Every row gives one point. Each copy is the shape, with its points in the same order, turned, moved and blurred by noise. Some copies are also mirrored. Which?
In the rows, zero is written as 128.

Shape:
[[121 128]
 [ 84 142]
 [171  56]
 [147 151]
 [116  76]
 [187 168]
 [175 125]
 [ 72 133]]
Copy 1 (8 x 2):
[[137 116]
 [146  79]
 [ 79 181]
 [166 136]
 [ 80 121]
 [191 176]
 [146 159]
 [133  64]]
Copy 1 is: mirrored
Copy 2, 8 rows:
[[114 132]
 [ 82 156]
 [157  57]
 [145 156]
 [113  78]
 [189 164]
 [171 121]
 [ 61 150]]
Copy 2 is: only turned
Copy 3 (8 x 2):
[[133 101]
 [165 118]
 [ 50  45]
 [113 132]
 [116  48]
 [ 81 156]
 [ 77 113]
 [178  92]]
Copy 3 is: mirrored

Shape (5 x 2):
[[156  92]
 [102  92]
 [124 135]
 [156 208]
 [131  75]]
Copy 1, 5 rows:
[[164 107]
 [116  83]
 [117 132]
 [118 212]
 [149  83]]
Copy 1 is: only turned
Copy 2, 5 rows:
[[ 84 185]
 [ 64 134]
 [113 138]
 [193 146]
 [ 58 166]]
Copy 2 is: mirrored

Shape, 6 rows:
[[170  53 169]
 [182 120 173]
 [125 100  63]
 [ 74 133 128]
 [165 137 182]
 [103 115 102]]
Copy 1 (6 x 3):
[[ 99  38 103]
 [100  95  66]
 [193 105 148]
 [122 140 173]
 [ 87 108  76]
 [151 120 155]]
Copy 1 is: mirrored
Copy 2:
[[183  58 165]
 [206 110 153]
 [ 95  88  78]
 [ 83 134 152]
 [196 141 149]
 [103 111 116]]
Copy 2 is: only turned

Shape:
[[149  91 138 170]
 [128 222 103 178]
 [193 114  55 177]
 [163 113 178 157]
 [126  92 186 125]
 [142 165 169 105]
 [132  96 133 117]]
Copy 1, 7 rows:
[[135  76 131 144]
 [ 55 150  63  73]
 [124  29  64  85]
 [127  97 164 124]
 [169 127 165 144]
 [142 171 145  84]
 [177 110 113 128]]
Copy 1 is: mirrored
Copy 2 (7 x 4):
[[168 116 122 178]
 [ 95 159 222 133]
 [180  60 194 143]
 [180 163 117 175]
 [156 164  72 155]
 [142 191 129 107]
 [147 120  99 125]]
Copy 2 is: mirrored
Copy 3:
[[117  72 117 184]
 [138 208 120 205]
 [151 105  33 205]
 [144  80 155 165]
 [107  74 163 126]
 [147 139 159 120]
 [102  87 113 130]]
Copy 3 is: only turned

Shape:
[[133  84 141 164 167 169]
 [159 230 108 121 153  94]
 [118 129 152 117  81 202]
 [142 119 111 100 153 132]
 [117 131  68 143 180 186]
 [ 83 109 178  71  98 158]
 [121 123  97  99 168 136]
 [ 88 198  88 112 109 103]
 [ 88 149 161 128 173 141]
 [ 76 171 125 196 127 157]]
Copy 1:
[[120  96 161 143 179 191]
 [ 57 174 104 136 129  54]
 [118 162 141 123  87 212]
 [107 115 150  98 128 113]
 [ 35  82 171 124 130 160]
 [151 162 124  55 116 192]
 [ 91 109 145  87 144 121]
 [ 56 153  63  84 110 122]
 [ 86 158 127  87 185 164]
 [ 48 139  75 149 155 195]]
Copy 1 is: mirrored
Copy 2, 10 rows:
[[ 84  84 129 153 149 186]
 [140 182  86 145 195  77]
 [137 160 112  98 110 202]
 [112  98  98 116 152 121]
 [ 97 103  43 172 160 170]
 [102 126 132  59  75 161]
 [ 99  89  86 129 142 119]
 [139 182  81 149 107  81]
 [ 53 147 114 123 140 135]
 [ 95 180 100 194 124 163]]
Copy 2 is: only turned
Copy 3 (10 x 6):
[[142 163 153 153 121 191]
 [ 56 169 124  70 204 105]
 [ 93 129 126  74  57 180]
 [137 170 131  97 135 123]
 [136 226 124  94 132 196]
 [ 98 148 161  79  36 114]
 [135 205 142  95 131 124]
 [ 51 203  85  85 132  94]
 [ 79 192 183 121 115 143]
 [ 35 205 121 137 106 182]]
Copy 3 is: mirrored
Copy 4, 10 rows:
[[122 109 187 165 175 166]
 [153 210  67  83 164 145]
 [ 94 136 157 163  76 199]
 [ 87 134 121 120 162 138]
 [111 102 117 112 183 221]
 [ 52 161 188 127  88 151]
 [ 81 129 135 100 171 166]
 [136 166  98  45 105 162]
 [110 172 182  93 156 188]
 [177 137 169 102 116 208]]
Copy 4 is: mirrored

Shape (12 x 8):
[[114 135 151  70  81 137  61 198]
 [128  54 177 127 160 149  51 124]
 [ 93 149 162  55  82  95 103 178]
 [159 111 106 110 178 193 173  68]
 [152 104 124 153 157 149 155 144]
 [123 157 142 158  96 146 130 136]
 [149 116 184  61  62  81 121 198]
 [171 145 129 150 159 127 124  60]
 [153 178  91  95 119  85 119 189]
 [162 141 106 171 184 166 163  91]
 [ 82 117 112  80  64  63 114 181]
 [193  91  85 123 105 170 136  89]]
Copy 1 (12 x 8):
[[107  75 100 178 177 189  49  75]
 [ 92  85 195 132 153 151  54 177]
 [108  72  96 177 177 130  93  59]
 [102 151 168  32 111 161 152 133]
 [142 148 148 109 123 160 132 162]
 [118 155 132 157 107 145  97  99]
 [185  44 109 167 177 136  76  65]
 [123 181 160  65 117  92  98 121]
 [140 128  43 133 169 134  87  91]
 [120 208 156  73 116 145 130 147]
 [113  53  66 197 141 109 111  96]
 [133 113 126  54  77 160 102 133]]
Copy 1 is: mirrored
Copy 2:
[[ 79  92 121  46  99 102  93 183]
 [154  26 124 112 167 148  65 123]
 [ 95 111 157  70  81  57 100 161]
 [237 159 143 166 115 186  92 125]
 [175 131 106 144 159 156 138 132]
 [105 132 121 107 114 141 129 104]
 [135  98 148  36 116  53 163 160]
 [184 152 123 124 150 150  78  56]
 [108 189  99  75 147  73 104 162]
 [180 175 118 160 156 179 111  87]
 [101  92  96 105  90  33 136 166]
 [206 135  65 113 101 161 118 112]]
Copy 2 is: mirrored
Copy 3:
[[113 125 174 121 112  68  71 192]
 [122  40 112 134 171 114  34 127]
 [ 84 128 194 106 123  56 118 158]
 [167  69 103  68 148 217 140 112]
 [166  62 106 129 162 146 150 154]
 [130 101 135 170 108 137 147 146]
 [137  82 216 109 117  27 126 158]
 [170  97  95 132 139 158 132  65]
 [165 163 129 110 131  64 161 165]
 [177  90  81 135 159 199 160 113]
 [ 78 109 142  99 104  25 151 166]
 [190  57  91  86  82 152 125 128]]
Copy 3 is: only turned
